Rows are points. Each copy is the shape, with its points in the same order, turned, moved and blurred by noise. Some copies are also mirrored. Which?
(in the rows, 128 means zero)

Shape (7 x 3):
[[114 105 183]
 [ 23 115 107]
 [165  98 139]
 [103 131 105]
 [105 136 104]
 [160 129 106]
 [ 79  82 145]]
Copy 1 (7 x 3):
[[175  88 132]
 [127 123 234]
 [121  79  96]
 [105 126 153]
 [103 128 153]
 [ 91 116  99]
 [148  76 179]]
Copy 1 is: only turned
Copy 2 (7 x 3):
[[103 136 184]
 [133 231 114]
 [131  89 145]
 [122 144 102]
 [121 142  96]
 [124  86 108]
 [144 169 162]]
Copy 2 is: mirrored
Copy 3 (7 x 3):
[[102 171  69]
 [ 10 135 137]
 [147 125  87]
 [ 92 130 138]
 [ 93 137 144]
 [145 119 132]
 [ 60 132  84]]
Copy 3 is: mirrored
Copy 4 (7 x 3):
[[142  72  70]
 [ 21  55  91]
 [151  94 126]
 [ 85 106 115]
 [ 82 118 124]
 [129 129 135]
 [106  49 100]]
Copy 4 is: mirrored

Shape (10 x 6):
[[ 74  90 112 177  66 187]
 [144  76 115 125 175 126]
 [106  81 152 147  80 191]
 [150 104  90 158 140 123]
 [171  78  94 130 114 120]
 [148 172 161 123 136 113]
 [176 165 111  54 209 106]
 [105  76 136 129 101 113]
 [ 52 102 154 189  85 162]
 [129 115  85  84 137 108]]
Copy 1 (10 x 6):
[[168 159  40  63 101 163]
 [112 101 118 109 186  92]
 [189 136  77  58 106 109]
 [134 134 130 129 176 132]
 [167 106 113 110 200 127]
 [150 109 173 151 106 109]
 [ 86  65 225 125 161 104]
 [152  75  70 114 128 108]
 [157 143  44  98  72 129]
 [110  70 151 106 151 151]]
Copy 1 is: mirrored
Copy 2 (10 x 6):
[[ 39  57 118 136 113 175]
 [143 108 200 116 160 125]
 [ 82  48 131 169 130 151]
 [148 111 179 108 126 149]
 [141  90 196 138  97 128]
 [165 162 114 167 138 140]
 [197 177 143 112 158  55]
 [ 92 122 187 161 134 141]
 [ 52  90 115 154 145 215]
 [113 145 177 115 126  81]]
Copy 2 is: mirrored
Copy 3 (10 x 6):
[[115 181 148 157  42 149]
 [147  92 135 118 158 150]
 [130 175 150 103  67 169]
 [160 116 110 144 129 117]
 [166  88 100 115 100 129]
 [132 170  74  85 164 118]
 [120  88  95  55 218  74]
 [114 123  94 124 100 181]
 [ 92 201 127 164  83 180]
 [103  83  98 107 133 105]]
Copy 3 is: mirrored
Copy 4 (10 x 6):
[[147  58 108 102 142 213]
 [155 115 181 151 174 105]
 [169  77 133 123 103 194]
 [161 116 134 121 192 115]
 [175  93 126 133 162  89]
 [134 195 122 135 132 127]
 [100 195 188 126 145  38]
 [138  89 120 171 142 146]
 [139  98 109 138 150 240]
 [102 109 141 132 154  82]]
Copy 4 is: only turned

Shape (14 x 9):
[[135  91  82 160  90 138  95 188 142]
 [162 161 128 105 165 124 174  79  73]
 [119 120  79 133  67  84 116 144 108]
 [194  82 181 150 138  79  82  66 112]
 [139 145 141  75 153 153 147  87  89]
 [115 148  40 140  73  90  76 163 132]
 [123  69  82 181  82 111 130 135 167]
 [129 146 147  44 126 154 142  84  76]
 [ 99 117  81 118 147 143 114  86  80]
 [156 174 149 112 113 163 150  52  71]
 [147  89 102 153  94  98  88  77 199]
 [ 99 187 168 108 160 124 140 115  90]
 [ 82 125 112 115  87 118 140 109  85]
 [ 93 137  78 170  76 141  82 159 112]]
Copy 1 (14 x 9):
[[164 117 134 156 110 196 110 175 106]
 [105 100 145 135 161  70 223 130 152]
 [154 170 167 150  94 152 156 148 113]
 [214  97 104  59 117  69 171 126 140]
 [ 90 109 130 106 171 102 209 141 169]
 [173 166 184 172 109 203 141 119 118]
 [181 113 165 153  69 148  94 169 139]
 [ 70 141 122  89 152 121 221 147 176]
 [110  86 188 101 132 152 192 147 143]
 [ 77  93 113 113 106  91 226  99 161]
 [201 110 152 108  85 127 103 126 190]
 [ 73 131 140 106 183  95 167 100 122]
 [ 90 148 168 114  97 131 172 150 124]
 [128 126 164 139  91 200 129 117  92]]
Copy 1 is: mirrored
Copy 2 (14 x 9):
[[103  86  89 105 168 151 175 122 181]
 [131 146 153 177 139 110 125  81  42]
 [126  82 146 112 200 121 158  76 158]
 [103 127 134 192 247 164  91 158  84]
 [140 128 119 155 133  96  90  97  62]
 [107  75 129 106 181 151 154  40 197]
 [143 105 115 153 197 132 183 134 197]
 [154 106 118 134 141  75  73  88  50]
 [ 96 102 118 179 144  72 115  80 126]
 [153  79 157 187 131 118  99 100  42]
 [164 114 104 191 222 165 116 118 188]
 [119 140 182 129 113 112  74 104  89]
 [138  83 160 130 164  72 124  98 130]
 [ 97  50 139 118 145 134 147  97 190]]
Copy 2 is: mirrored

Shape (14 x 11):
[[134 101 122 150 131 153 137 131 154 120 134]
 [130 136 124 134 118 124 123  63  82 152 121]
 [127  98 109 147 149 143 116 115 142 120  73]
 [112 173  94  71 112 124 103 128  85  91 121]
 [122  96 124 139 128 130 120 135 159   7 137]
 [166 122 131 105  97 128 135 117 167 136 102]
 [109 153 153 111 101 147 133  85 167 160 133]
 [161 191 135 148 100 140  65  80 114 158 136]
 [116 175  93 149 134 103 139 125 122 134  86]
 [107 104 127 144  97 138 101 146 145  65 119]
 [132 116 149 144 170 114 107 133 152 153 132]
 [121 104 122 141 116 106 105 114 132 147 138]
 [141 100 134 139 141 130 120 143  34 148 132]
 [119 145  81  88 117 133 129 132 163 130 144]]
Copy 1 (14 x 11):
[[141 148 134 146  94 149 128 109 136 134 155]
 [128 129 102 171 171 151 135 118  95 140  97]
 [150 176 136 177 100 127 152 113 138 116 111]
 [ 86 150 142 108 186 139 148 162 150  96 101]
 [106 168 112 138 109 143 181 120 173  70 209]
 [132 112 117 146  86 122 116 152 118 104 119]
 [127  79 149 174 126 169  99 130 119 102 114]
 [165 120  91 125 174 177  91 117 103  84  86]
 [113 167 157 143 154 100 110  99 107 103 103]
 [141 157 144 132 119 151 176 130 134  77 175]
 [178 122 137 153 127 115 115  99 158 132 138]
 [166 132 130 162 150 131 127 137 115 128 147]
 [156 142 122 109 173 135 182 109 112 189 114]
 [109 142 156 141 126 140  89 168 148 113 139]]
Copy 1 is: only turned
Copy 2 (14 x 11):
[[133 132 119 120 163 109 157 125 115 132 151]
 [123 114 102  93 115 198 155  99 116 101 121]
 [129  95  94 156 170 141 146 134  86 110 128]
 [147 115 121  96  99 146 116 113 126 146  36]
 [199 159  84  99 176  65 126 133  91 111 102]
 [138 117  97 128 122 144 117 114  92 176 156]
 [ 79 121  87  97 126 147 109  84 123 150 147]
 [ 94 140  49 107  76 184 139 142 152 140 122]
 [ 91 134 117 148 111 151 159 116  77 124  81]
 [159 124  88 106 137  73 124 144 104 110 117]
 [108 152 119 168 136 138 114 119 137 104 151]
 [135 113 110 140 113 131 142  93 124 111 146]
 [152 110 172 114 106 187 160 165 145  82 131]
 [122 124 116 126 132 112 142  80 139 177 100]]
Copy 2 is: mirrored
Copy 3 (14 x 11):
[[123 100 158 132 121 118 143  90 129 100 114]
 [169 119 126 154 112 102  89 149 140 170 102]
 [149 102 172 112  75 118 127 105 140 122 121]
 [130 147  91  60 131  74 112 157 148 138 139]
 [ 41 130 150  98 100 106 104 107 165  68 115]
 [124  79 157 127 118  80 160 127 138 140 152]
 [142  61 146 133 152 108 122 158  99 142 135]
 [189 100 136 167 157  68  84 168 144 118 146]
 [176 124 164  99 122 138 132 138 176 146 145]
 [ 89 116 130 111  98  95 138 143 152  64 105]
 [145 142 170 146 118 126 145 114  97 112 152]
 [144 130 152 154 115  97 146 151 125 121 111]
 [169 161  88 166  86 111 140 107 139 141 114]
 [132 113 157  75 161  81 150 126 129 131 125]]
Copy 3 is: only turned
Copy 4 (14 x 11):
[[140 116 142 118 135 146 117 149 119 135 117]
 [ 76 105 102  73 122 133 136  85 160 121 124]
 [150  99 146 109 108 140  85 125 147 146  86]
 [102 109  59 156 169 115  92 108 183 101 136]
 [230 153 126 120 190 139  86 140 156 136 129]
 [121 125  97 130 105 143 103 149 127 192 138]
 [105  98 104 136 127 150 142  90  88 166 142]
 [116  85  51 118  93 141 193 110 162 130 131]
 [104  84 130 148 121  78 115 113 174 151 112]
 [175 145 119 148 165 149 111 128 149 130  96]
 [142 105 121 108  99  97 124 148  97 127 114]
 [114 130 108  98 134 121 126 143 122 130  86]
 [ 79 153 125 101  93 127 115 137 165  60 114]
 [105  83  97 144 174 129  92 161 124 150 142]]
Copy 4 is: mirrored

Shape (15 x 12):
[[115 143 109 143 127 125 148 167 130 148 146 173]
 [160 163  79 163 118 127 120 111 140 111  89 137]
 [131 124 108 105 157 124  93  96 148 165 137 140]
 [179 122 213 131 133 156  74 118 100 157 109 121]
 [154 162  89 134 159 162 137 110 169 118 174 110]
 [131 109 149 182 139  88 216 147 161 136 119 137]
 [149 129 185  79  93 158 109 102  67 148 106  88]
 [117 100 144 146 145  90 198 110 148  85 107 156]
 [ 95 119  81 195 150 125 122 126 132 115 133 109]
 [127 174  98 179 170 116 148  87 103 127 145 153]
 [127 153 216  94 124 149  72 140 106 113 123 122]
 [134 115 205 111 117 208 105  99 104 136  82 144]
 [153  83 127 172 130  84 178 129 131  80 135 169]
 [163  98 180 104  97 182 114 101 107 137 163 135]
 [148  91  99 160 189 103 207 164 117  92 104 151]]
Copy 1 (15 x 12):
[[132 123 167 125 114 111 163  93 138  86 122 174]
 [ 96 153 123 103 130 110 182 126  96 102  92 111]
 [131 100  98 166 137 143 148  94 138 120 103 133]
 [127 144  91 130 130 102  80 157 189 146  53 144]
 [128 137 107 113 114 192 139  94  97  87 121 134]
 [210 177 172 111  94  98 177  85 163  89  89 107]
 [144 150  77 138  94  93  94 178 145 197 104 153]
 [178 138 154  93  66  86 159  60 138 128  97  81]
 [147 124 172 146 121 132 151 107  62  94  64 117]
 [107 165 120 152  82 125 156  67  89  85  76 148]
 [109 136 139 124 119 120  70 136 175 190  98 151]
 [138 109  82  81 114 101 108 139 160 197  41 170]
 [162 127 160 101  64  71 149  92 130  72 103  77]
 [142  92  84 115  65 122  85 163 162 141  95 156]
 [192 159 151  91 119  54 137  59 104  68 111 100]]
Copy 1 is: only turned
Copy 2 (15 x 12):
[[124  99 157  97 127  96 117  87 117 134 140 156]
 [166 136 123  76 177  99 123 148 103 103 138 116]
 [108 155 164 108 150 134  91 134 118 168 126 101]
 [ 69 139  96  84 123 171 152 185 159 152  97 139]
 [143 135 167 129 210  95 103 150 146 156 151 153]
 [155  35 173 110 148 116 118 115 135 104  63 145]
 [126 155  66 106 132 187 169 130 172 183 104 125]
 [144  38 156 109 177 148 118 101 139  97 102  95]
 [142 111 162 159 162  98 147 136  75 110 131 122]
 [142 104 189  81 189 119 164 132  88 145 144 130]
 [ 69 148 106 105 122 161 168 137 203 132 138 121]
 [ 63 109  51  90 152 140 160 146 163 174 109  99]
 [139  43 150 106 173 164 102 111 104  76 117 143]
 [ 76 129  81 117 173 175 121 122 152 172 109 162]
 [177   7 161 117 140 135 106 142 110 113 147 127]]
Copy 2 is: only turned
Copy 3 (15 x 12):
[[ 93 137 104 102 136 120 141 130 116 130 122 105]
 [159 134 117 133 186 123 140 110 146  90 147 129]
 [165 112 138  96 130 131 128 148 137 174 151 134]
 [173 153 116 146 109 170  25 146 121 149 101 147]
 [118  98 146 111 131 126 147 156 196 117 134 170]
 [ 87 122 147 132 163  93 113  68 151 152  60 106]
 [177 154 132 172  65 166  65 120  85 131 137 169]
 [117  63 129 138 160  94 113  55 129 136  89 115]
 [119 105 144 171 200 148 166 130 155 150 126 112]
 [101 119 109 106 196 150 148 115 125 140 135 180]
 [153 131 112 157 103 134  28 177  80 123 130 139]
 [150 112 103 152  83 186  22 100 119 126 151 126]
 [123  86  76 135 163  94 135  72 141 134  55 117]
 [149 122  80 144  53 151  71 136 147 147 118 149]
 [109  71 144 106 174 142 152  81 126 111  38  97]]
Copy 3 is: only turned
